Every row gives one point. To make a cloud, some directions were put in groups of two or more. Within a group, all points are equally far from the middle, so they leave a hole (a ring in 2 directions, a hollow ball in 3). The other directions are filled evenly. Then the cloud was stretched, turned, moved and blurred a little. How many holes are there, and how many directions does each take, smallest first?

Cloud (20 x 3)
[[ 1.52  0.46  2.83]
 [-0.03  0.26 -0.56]
 [ 1.42 -0.26  2.37]
 [-1.93 -1.25 -1.64]
 [-0.61 -2.19  0.91]
 [ 1.61 -1.61  0.46]
 [ 0.41  1.09  0.23]
 [ 0.42  0.57 -0.33]
 [-0.20 -0.62 -1.17]
 [ 2.25 -0.64  1.84]
 [ 1.32 -1.65 -0.59]
 [-0.98  0.10 -0.49]
 [ 1.03 -0.32  2.32]
 [ 1.57 -0.15  2.46]
 [ 1.31  1.12  2.99]
 [-1.31  0.23 -0.13]
 [ 1.99 -1.30  0.08]
 [ 2.43 -1.04  0.79]
 [ 2.02  0.08  2.64]
 [ 2.07 -1.19 -0.03]]
Holes: 1 (2)

Cloud (28 x 4)
[[-1.87 -0.39  0.02  2.16]
 [ 0.32  0.43 -0.63  2.26]
 [ 0.68  0.76 -1.54  1.64]
 [ 1.31 -0.84 -1.94  0.75]
 [-1.50  0.88  0.48 -2.51]
 [-0.45  1.99 -1.42 -1.04]
 [-0.97 -0.32 -0.30 -2.65]
 [-1.97 -1.59 -2.01 -0.47]
 [-0.60 -1.73  0.31  1.46]
 [-0.90  1.94 -0.97 -1.61]
 [-0.85 -0.62 -3.32 -0.20]
 [-2.02  1.01  1.94 -0.89]
 [ 0.79 -1.30  0.88  0.67]
 [-0.10  1.07  2.82 -0.04]
 [-2.63 -0.50 -0.53  1.52]
 [-2.53 -1.06 -0.80  1.38]
 [ 0.97  0.80 -0.44 -2.51]
 [ 0.90  2.15 -0.24  0.16]
 [ 0.61  0.90  2.68 -0.19]
 [ 0.51  2.11 -1.02 -0.32]
 [-0.17 -1.12 -0.26  2.24]
 [ 0.67 -1.40 -0.04  1.44]
 [-1.04  1.31  2.34  0.56]
 [-2.01  0.95  1.88 -1.09]
 [ 0.55  1.23 -1.80  1.04]
 [-1.01  1.50 -2.15 -0.50]
 [ 1.55 -1.06 -0.55  0.63]
 [-2.25 -1.57 -0.74  1.08]]
Holes: 2 (2, 2)
